Each point is reached from the start by the listed moves, each made 0, 1 or 2 times, or once backwards (-1), plus a little noise. Is the number of moves made odd or even? Then give how often each move was made.
(in the rows, 128 means zero)

Moves:
(1): [147 126 130 115]
(2): [127 163 135 134]
(3): [132 129 154 124]
Start: [126 120 117 130]
Points:
[169 152 180 103] => odd (2, 1, 2)
[145  83 112 112] => even (1, -1, 0)
[109 195 181 148] => odd (-1, 2, 2)

Moves:
(1): [145 127 135 137 129 139 113 124 125]
(2): [129 161 120 119 128 126 126 124 135]
(3): [131 140 154 143 117 125 135 122 123]
(4): [124 128 123 157 128 130 126 130 133]
(5): [126 134 136 129 151 130 124 122 141]
(6): [117 128 131 128 127 150 122 140 135]
(7): [140 133 129 130 135 135 152 132 124]
(8): [137 132 128 121 132 118 120 157 127]
Start: [123 132 135 145 138 137 148 144 132]
Points:
[115 163 175 224 139 104 176 124 140] => odd (-1, 0, 2, 2, 1, -1, 0, 0)
[182 128 186 240 187 137 136 148 138] => odd (2, -1, 1, 2, 2, -1, 1, 1)
[109 152 164 159 150 142 198 113 141] => odd (-1, 0, 1, 0, 1, 0, 1, -1)
[ 89 197 200 121 155 146 125 167 172] => odd (-1, 1, 2, -1, 2, 2, -1, 1)
[150 156 122 175 194 153 112  89 162] => odd (2, 1, -1, 1, 2, -1, 0, -1)
[121  93 103 161 156 117 186 151 128] => even (-1, -1, -1, 1, 0, -1, 1, 0)

Moves:
(1): [147 127 121 121 122 123 121 125 136 134 130 130 124]
(2): [127 161 142 123 121 124 117 135 126 128 138 129 135]
(3): [127 110 165 114 111 122 114 114 125 132 128 115 137]
(4): [131 117 117 167 119 121 110 125 121 112 142 139 132]
(5): [126 150 150 131 168 132 114 123 118 115 118 128 112]
(6): [133 135 137 128 126 149 128 125 126 114 145 125 125]
(7): [138 128 140 128 131 118 160 112 127 125 132 125 114]
(8): [139 120 135 132 137 122 132 150 133 135 131 132 129]
(9): [128 134 132 136 122 126 129 127 151 126 124 121 141]
(10): [126 122 132 136 125 134 122 120 140 143 147 128 124]
(11): [127 118 121 110 137 105 125 137 136 116 143 134 126]
Start: [145 130 123 124 121 140 125 134 112 126 126 101 120]
Points:
[142 175 142 153 178 141 144  92  93  54 249 126  50] => odd (-1, 1, -1, 1, 1, 2, 2, -1, -1, 2, 2)
[183  79 193 129 165 131  18 120  81 118 119 101  97] => odd (2, -1, 2, 1, 2, 0, -1, 1, -1, 0, 0)
[171  53 164 182  42 151  58 165  68 119 152 107 166] => even (0, 0, 2, 2, -1, 1, -1, 2, -1, -1, -1)

Moves:
(1): [153 129 135 124 132 127 132 123 131 128 137 136 136 126 120 123 126 123
 130 135]
(2): [114 168 132 121 122 137 116 131 134 130 128 126 127 117 126 125 139 125
 136 136]
(3): [114 128 164 137 131 130 126 130 126 126 127 127 123 131 124 127 134 117
 122 128]
(4): [130 137 124 157 140 126 127 129 126 121 129 129 124 131 133 128 130 132
 129 126]
(5): [119 128 127 119 146 133 123 129 138 126 125 135 127 121 120 125 125 132
 119 120]
(6): [118 116 122 132 122 152 133 121 131 122 136 132 120 137 127 120 128 116
 141 139]
(7): [112 145 121 122 134 113 165 126 134 125 131 142 116 136 124 140 129 116
 132 123]
(8): [141 124 131 122 121 137 133 160 126 105 105 126 134 132 124 132 133 124
 130 137]
(9): [129 125 127 135 118 129 124 126 154 129 124 126 128 125 129 127 128 128
 128 131]
(10): [128 131 131 133 127 131 134 136 129 151 128 130 130 139 125 128 122 128
 122 135]
(11): [124 120 133 125 126 125 127 137 138 127 152 114 126 137 125 130 132 132
 131 137]
(12): [122 133 136 130 120 120 121 131 123 125 140 151 128 130 136 122 121 123
 125 127]
(13): [119 128 129 135 129 136 137 120 126 128 131 129 148 119 128 131 136 138
 125 126]
(14): [125 139 125 125 140 131 118 115 133 115 113 118 143 158 125 134 118 124
 124 140]
(15): [130 134 127 123 135 131 132 129 133 131 129 121 134 126 149 121 130 120
 128 124]
(16): [133 118 129 124 136 130 116 135 131 131 133 136 123 125 143 161 140 116
 135 132]
(17): [126 127 124 123 127 128 120 126 127 135 124 131 120 136 129 120 152 127
 119 132]
(18): [134 126 133 120 132 132 132 124 130 127 119 129 121 132 139 130 125 145
 133 132]
Start: [142 130 124 154 161 124 133 131 136 125 129 113 139 124 114 113 133 111
 128 130]
Points:
[144 144 126  98 187 220 147  69 204 119 113 107 180 137 115  85 172 117
 150 184] => even (2, 1, 0, -1, 1, 2, 0, 0, 1, 0, 0, -1, 2, 1, 1, 0, 1, 2)
[130 233 109 118 173 102  55 123 246 132 176  73 164 157 173 149 106  95
 152 170] => odd (0, 2, -1, 0, 0, -1, 0, -1, 2, 0, 2, 1, -1, 2, 2, 1, -1, 0)
[102 138  95 104 131 217 135 144 208 162 161 109 126  85 116 127 176 121
 183 172] => odd (0, 2, -1, -1, 1, 2, 0, 0, 1, 1, 1, -1, 1, -1, 0, 1, 0, 1)
[150 228 193 142 145 102 249 161 136 171 131 173 148 128 122  79 193 121
 109 154] => odd (2, 1, 1, 0, -1, -1, 2, 1, 0, 2, 0, 1, 2, -1, 1, -1, 2, 2)
[214 131  78 157 170 134 195 146 209  99 103 146 105 196 107 213 143  65
 184 206] => odd (2, 0, -1, 1, -1, 1, 2, 1, 2, 1, 0, -1, -1, 1, -1, 2, 0, 1)
[ 79  80 138 143 179 179 172 110 117 109 145 168 128  69  90 179 197  51
 156 117] => odd (0, 0, 1, -1, 1, 2, 1, 0, -1, -1, -1, -1, 2, -1, -1, 2, 0, -1)
[244 111 224 148 175 139 155 189  83 140  48  98 177 165 142  62 135 119
  85 156] => even (2, -1, 2, 0, -1, -1, -1, 2, -1, 2, -1, 0, 0, 0, 2, -1, 1, 2)

Moves:
(1): [130 125 132 138 125 133 139 125 134 124 131 129 128 129 141 129 123 127
 121 124 131 117 122 131]
(2): [118 131 137 122 125 129 128 122 129 132 131 135 129 132 131 128 129 132
 129 110 125 127 123 128]
(3): [130 126 119 129 122 116 128 138 129 131 129 121 130 115 123 129 120 126
 121 126 131 130 125 126]
(4): [135 134 143 123 138 126 127 131 140 129 125 140 126 130 118 124 120 124
 130 124 118 125 121 136]
(5): [126 121 126 125 127 121 121 120 142 134 111 127 123 140 123 133 125 129
 127 125 129 125 123 121]
(6): [128 129 136 135 124 120 119 125 136 124 116 120 119 138 133 125 121 131
 132 130 134 130 112 126]
(7): [135 122 128 139 127 133 133 139 126 127 119 131 127 114 141 135 133 127
 127 125 116 136 126 130]
(8): [126 121 121 126 134 120 122 137 133 123 124 129 145 120 124 129 125 124
 145 127 130 128 140 124]
(9): [135 127 130 117 130 126 135 119 130 125 133 127 134 118 123 113 125 123
 132 133 132 125 132 130]
(10): [126 128 137 130 130 131 119 136 126 121 124 141 130 127 129 130 127 127
 128 129 132 133 132 118]
(11): [131 141 130 139 131 110 135 135 136 139 123 132 134 119 144 121 116 140
 132 137 124 136 123 120]
(12): [136 140 131 136 124 127 127 144 127 131 118 123 126 129 139 125 136 120
 132 127 133 133 129 121]
(13): [133 122 129 120 139 135 124 134 133 119 129 141 128 127 132 126 130 126
 130 130 131 130 126 131]
(14): [139 119 122 126 131 131 119 136 130 127 129 130 127 123 126 133 127 140
 125 120 127 125 127 125]
(15): [115 129 130 132 132 123 129 122 137 138 113 126 127 121 127 129 138 125
 130 116 132 123 133 137]
(16): [125 115 135 124 144 108 145 130 119 143 141 121 138 129 121 134 124 140
 124 137 133 133 124 118]
(17): [146 114 141 141 111 118 118 127 141 136 141 118 129 122 143 126 135 135
 125 144 128 129 128 154]
(18): [132 137 127 124 125 138 125 130 127 128 125 132 135 129 128 131 124 129
 129 136 129 127 134 130]
(19): [128 132 140 124 125 115 134 134 129 124 129 129 131 124 122 119 136 118
 128 142 123 115 133 141]
(20): [128 125 129 138 129 132 137 139 140 124 131 126 133 114 128 128 135 135
 131 126 122 137 133 122]
(21): [135 117 125 134 122 141 130 117 128 119 125 130 143 133 126 120 121 135
 120 120 138 129 138 135]
(22): [129 133 139 131 130 129 122 128 133 129 122 121 136 126 134 119 133 120
 125 134 126 125 125 127]
(23): [120 128 131 126 121 135 131 136 118 135 126 123 124 128 129 121 122 122
 125 133 130 123 137 130]
(24): [126 132 123 117 144 118 127 137 132 122 122 127 122 131 138 134 126 125
 127 131 126 132 141 126]
Start: [122 119 126 135 120 113 147 132 120 124 136 123 126 117 128 124 142 129
 120 132 118 132 133 127]
Points:
[154 159  99 155 146  71 154 150 152 134  37 125 165  75 159 108  99 126
 132 146 117 197 144  50] => even (-1, -1, 1, 0, 2, 0, 2, 0, 2, 1, 2, 1, -1, -1, 0, 0, -1, 1, -1, 0, 1, 1, -1, 1)
[103  71  63  78 154 205  83 115 114  27 105 218 165 175 101 158 119 128
 128  82 170 104 214 109] => even (1, 0, -1, -1, 1, -1, -1, 2, -1, 2, -1, -1, 2, 1, 0, -1, -1, 1, 0, -1, 2, -1, 0, 1)
[110 152 111  89 103 142  77 121 127 135  41  97  96 163 106  96 138  99
 104 162 144  75 139 128] => odd (-1, -1, 0, -1, 2, 1, -1, -1, 0, -1, 0, 0, 1, 2, 1, -1, -1, 2, 1, -1, 0, 2, 2, 0)
[ 93 184 140 177 110  11 135 154 216 156   7 114 142 105 178 126 155 110
 177 120  96 126 143 142] => even (0, 1, 0, 0, 2, 1, 1, 2, -1, -1, 2, 1, -1, -1, 2, -1, 0, 1, 2, 0, 0, 0, -1, 1)
[149 102 177 153 165 162 133 198 172  45  74 157 169 107 205 104  93  93
 141 197 113 141 166 134] => odd (2, -1, -1, 1, 0, 2, 2, 2, 0, 1, 0, -1, 2, -1, -1, 0, 0, 2, 0, 1, 1, 2, 2, 2)
[108 109  77 158  80  70  98 152 132 134  71  76 129 120 151 103  80  94
 136 161 148 140 129  81] => odd (0, -1, 2, -1, 2, 1, 0, 2, 0, 0, 1, 0, 0, -1, -1, -1, 0, -1, -1, -1, 0, 1, 2, 0)
[211  75 128 138  86  96  74 193 145  70  98 136 146  55 133 108 165  99
 128 133 122 128 145 184] => odd (-1, 0, 2, 0, 0, 1, 2, 1, 1, 1, -1, 1, 1, 2, 0, -1, 1, 0, 2, -1, 1, 0, -1, 0)
[125  96 181 128 108  65 153 110  99 168 143  68 138 141  92 105 131 134
 111 169 139 113 130 197] => odd (-1, 0, 0, 1, -1, 2, 0, 0, 0, -1, -1, 0, -1, 0, 1, 2, 1, 1, 1, -1, 1, 0, 1, 0)
[157  75 135 118 155 106 119 136 202 108 129 151 160 103 148  71 117 119
 141 160 120 114 220 231] => even (0, -1, -1, 2, 0, -1, -1, 2, 0, -1, 1, -1, 2, 0, 1, -1, 2, -1, 0, 0, 2, 0, 2, 2)
[149  91 118 140 122 124 151 115 160 110 101 120 127  78 128 152 125 162
 110  59 108 118 123 188] => even (1, 1, 1, 1, -1, 2, 2, 0, 1, -1, -1, -1, -1, 2, 2, 0, 0, 2, 0, 0, 1, -1, -1, 1)
[102  89 175 152 146  89 216 105 176 155  73 156 143 103 192  73 101 134
  85 113 156 128 140 133] => even (2, 1, 0, 0, 2, 0, 1, -1, 2, 1, 2, 0, 2, -1, 2, 1, 0, -1, 0, 0, 2, 0, 2, 1)
